Each row is a point. Each copy is the shape, with its points in the same order, stretched, turned, moved and blurred by noise. Is it also mirrored, or only turned?

Shape (6 x 2):
[[-58   6]
 [-14  32]
 [-12   1]
 [  9 -21]
 [ 39 -42]
 [ 43   9]]
Copy 1 (6 x 2):
[[  7  41]
 [ 27   5]
 [  3   9]
 [-16 -17]
 [-38 -29]
 [  5 -38]]
Copy 1 is: only turned
Copy 2 (6 x 2):
[[  4 -50]
 [-27  -7]
 [  8  -4]
 [ 25  24]
 [ 48  60]
 [ -9  59]]
Copy 2 is: only turned
Copy 3 (6 x 2):
[[ 17 -61]
 [-14 -24]
 [ 14 -11]
 [ 41  11]
 [ 52  47]
 [ -6  39]]
Copy 3 is: only turned
Copy 4 (6 x 2):
[[ 43 -63]
 [  7 -32]
 [ 26 -19]
 [ 23  10]
 [ 21  43]
 [ -4  29]]
Copy 4 is: only turned

Shape (9 x 3):
[[ 31 -39  69]
 [ 14  20 -32]
 [-25  14  20]
 [  1  11  -5]
 [-35  -3   7]
 [-32 -16 -16]
 [-41 -27 -14]
 [-17 -16   5]
 [ 60 -36  12]]
Copy 1 (9 x 3):
[[ 82 -36 -44]
 [-35  33   3]
 [ 31  -6  23]
 [ -6  14   7]
 [ 13 -25  36]
 [-11 -25  32]
 [ -9 -48  38]
 [ 12 -24  12]
 [ 16   0 -46]]
Copy 1 is: only turned
Copy 2 (9 x 3):
[[ 70  68 -30]
 [-47 -22 -16]
 [-17  18  20]
 [-22  -1  -4]
 [ -2   2  28]
 [  4 -19  26]
 [ 16 -20  34]
 [ 13   3  12]
 [ 41  23 -58]]
Copy 2 is: only turned
Copy 3 (9 x 3):
[[ 42 -24  63]
 [ -4  16 -29]
 [-27 -29   7]
 [-10  -1  -7]
 [-48 -19  21]
 [-63   2  28]
 [-73   0  43]
 [-37 -10  30]
 [ 52  23  34]]
Copy 3 is: mirrored

Shape (8 x 4):
[[ 34 -19 -34  13]
 [ -2   3 -16 -15]
 [-32  32  -8  15]
 [ 37 -15  29  22]
 [ 44 -11 -62  27]
 [ 16 -30  11  -3]
 [ -9  41  49 -54]
 [-47  -4 -34 -51]]
Copy 1 (8 x 4):
[[-13  12  19  35]
 [ -7  -9  -4   1]
 [  1   2 -49 -14]
 [ 24  48  42  22]
 [-24  -2  18  72]
 [ -2  23  42  -7]
 [ 61 -32  -6 -47]
 [-49 -41 -31 -49]]
Copy 1 is: only turned
Copy 2 (8 x 4):
[[-54  34   1 -13]
 [-17  -7  -5 -15]
 [ 13 -23 -32  28]
 [-16  38  37   4]
 [-63  50 -11 -10]
 [-33   6  29 -12]
 [ 38 -23  16 -39]
 [-21 -57 -19 -32]]
Copy 2 is: mirrored

Shape (10 x 6):
[[ 18  -7 -17 -27 -20   0]
 [-41  38  -5  11  33 -35]
 [ 16  42   0   5  22 -18]
 [ 13  20 -30   8  20 -33]
 [  3  52  19   7  -4 -47]
 [ -3 -14  15   0   3 -13]
 [-48 -28 -15  25  -6  50]
 [ -6  51 -19 -21   0   1]
 [-36  25 -26  -4  -7 -32]
 [-49 -53 -39  63 -50  68]]
Copy 1 (10 x 6):
[[  -8   10  -17   10   31   19]
 [  19   38  -11   46  -54    1]
 [  30    4   -5   36   -8  -28]
 [  32   15    9   62   12    4]
 [  29  -24  -50   36  -27  -28]
 [   0  -13    5    7  -19   21]
 [  21   62   46  -64  -28   51]
 [   9   49  -37   16    1  -19]
 [  11   43  -34   34  -17   21]
 [  63   56   63 -106   -1   79]]
Copy 1 is: only turned
Copy 2 (10 x 6):
[[-27   7  -2 -41 -19 -22]
 [ 31  47 -22  12  43   8]
 [ 17  41  14  10   4  -2]
 [ 17  40  17 -25   6  -7]
 [  3  52 -26  43  -7   1]
 [-13 -17 -18   0 -16  20]
 [ 30 -49 -32 -45  10 -17]
 [ 13  43  -6 -15  37 -45]
 [ 27  42 -42 -19  34 -13]
 [ 65 -74 -51 -63 -24 -20]]
Copy 2 is: mirrored
Copy 3 (10 x 6):
[[ 36  -9  -5  14  26   8]
 [ -4  75 -30  21 -15  -6]
 [ 13  58  16  10  17 -23]
 [ 36  48 -17  13   4 -23]
 [ 22  83  20   2  14  15]
 [ 25   9  13  19 -21   7]
 [-36 -31 -33 -15 -41 -11]
 [ -2  46 -21  10  48  -5]
 [ 12  48 -48   8   3  15]
 [-33 -62 -42 -64 -64 -10]]
Copy 3 is: mirrored
Copy 4 (10 x 6):
[[-14  17   9  11 -25  -5]
 [ 47 -24 -32 -37   7  21]
 [ 33 -16  23 -19   8  18]
 [ 43  -4  10   5 -15  24]
 [ 46  11  35 -41  31   1]
 [ -9  13  -5 -23  -8  26]
 [-45  -5 -49   8  19   7]
 [ 18 -20  10  -9   4 -16]
 [ 30   6 -21 -13   1  -3]
 [-51  31 -41  48  61 -12]]
Copy 4 is: mirrored

Shape (11 x 8):
[[ 24  55 -16  -2 -22  37  50  48]
 [ 46  24   4 -13  39 -22   5  36]
 [-46  25   0  -4  -7   6 -43 -41]
 [-37 -28  -3   0 -16 -23 -28 -32]
 [-63 -14  15 -26  25 -13 -21   2]
 [ 11  13   6  55  22  29  22  -6]
 [-25  -4  45   5  23 -20 -47   0]
 [-30  46 -45  47  -5  16  14   5]
 [ 40  26  35  12   4 -21  14  67]
 [-56  13   6 -22  -5   1  -5 -42]
 [ 16  25  51  -5  26 -60  17  28]]
Copy 1 (11 x 8):
[[-16 -28 -58   3 -62  23  46  51]
 [ 33 -37  29 -17 -29  -6  70  -3]
 [  0  40   6  15  68  41  -5 -34]
 [ -2  30  51  20  47   2 -39  -9]
 [ 54 -25  42  16  50  36 -23 -26]
 [-28 -34 -48  24  20  -4  19  -1]
 [ 54 -12  18  -9  47  10  -7 -67]
 [-59  -3 -36  63   0  33  17 -27]
 [ 38 -47 -15 -47 -54 -18  28 -22]
 [ -4  10  21   6  73  42 -14  -1]
 [ 23 -58  47 -55  -7 -13  26 -33]]
Copy 1 is: only turned
Copy 2 (11 x 8):
[[  7  13 -21  43 -30   8 -48  75]
 [ 20 -11  -3  13  41  15 -71  16]
 [ 16 -21  35 -14 -25  55  24 -30]
 [ -5 -17  17 -16   3  -7  35 -34]
 [  3 -15  77  -7  -1  -3  -1 -44]
 [-38   3  -9 -25 -25  50 -34 -10]
 [  5 -50  50  10   3  31 -22 -54]
 [-21 -13   9 -39 -57  39  -6  37]
 [ 12 -41 -11  55   0  -6 -81  24]
 [ 19  10  36 -17 -30  23  23 -43]
 [ 39 -29   6  20  -3  -5 -78 -39]]
Copy 2 is: only turned
Copy 3 (11 x 8):
[[ -5 -44  24  10  -8 -48  33  10]
 [ 22 -15 -44  27 -19 -17  -2  13]
 [  3   6  21 -10 -15  35 -40  -8]
 [  6  42  13 -12  22  31 -34  -3]
 [ 39  32   0 -24 -26  -1 -40 -34]
 [-15 -28 -16  24 -25  42  55  -4]
 [ 10  10 -29 -18 -14  28 -44 -23]
 [-27 -19  28   5 -51  22  42  14]
 [-20 -32 -37   6 -10 -22  17  -5]
 [ 15  20  24   2 -13  15 -42 -24]
 [-23 -14 -51  33 -23  -9 -14 -19]]
Copy 3 is: mirrored

Shape (12 x 9):
[[ 15  37  -6 -70  24  45  46  18  37]
 [ 26 -32  43   8 -19   3  -4   0  33]
 [-57 -16  20   2  62 -45 -30  33 -58]
 [ 61 -10 -38  -4  -7  13  57  63  49]
 [-11  15   8  24 -11 -22   1 -45 -32]
 [ 55  14   1  15  -7  -4   7  51  19]
 [ 70  -4  18  -9 -40   3 -32 -34 -29]
 [ 15  -8  15 -22  35 -32  20   1  -6]
 [  6 -10  12  46 -48  33  19   6 -17]
 [ -5 -44  -1 -27  23 -44 -35  -9 -62]
 [  1  17 -41  -8  10  15   0  10  32]
 [  5   0  -8 -24 -30 -42  -3  31  -9]]
Copy 1 (12 x 9):
[[ 97  30 -13 -44 -25  45 -49  31  16]
 [-13 -59  40 -11 -10  31  -6 -31  -8]
 [-30  64  30  50 -33 -37  33 -18 -11]
 [ 98 -35  14 -43 -30 -15 -34  11 -21]
 [-41 -10 -22  30  16  -2  -7   5  33]
 [ 43 -29   3 -27 -18 -18 -16 -43  -8]
 [-15 -45 -44   1   8  51   0 -63 -15]
 [ 13  23   3   4 -21 -13 -40  -5  -3]
 [  0 -57  19  -6  33  17  33 -11  -7]
 [-29  23  -6  55 -31  -6  11 -21 -41]
 [ 40 -20 -12 -14 -42   5  -4  34   5]
 [ 42  -4  -6  52 -28  -3 -25 -33  18]]
Copy 1 is: mirrored
Copy 2 (12 x 9):
[[ 30  24 -40  59 -48 -57   5  40  34]
 [ 12 -40  23 -13 -23 -27  14 -27 -39]
 [-52 -26 -35 -19 -12  61 -25  73 -15]
 [-12  35   7 -15 -80 -41  29 -12  36]
 [-27 -10 -30 -17  35 -20  36  19 -50]
 [-19  -6 -11 -45 -39 -40  19 -13  29]
 [ 22  -7 -38 -17  25 -10  11 -71 -19]
 [-27   6 -27  20 -40 -17 -13  19 -18]
 [ -9 -27  -4 -37  13   5  76 -14 -25]
 [-21   2 -37   2   2  64 -38   1 -32]
 [ 21  13 -19 -25 -23 -28  12  46   7]
 [-39  15  15  -8  11  -7   1   5  12]]
Copy 2 is: only turned
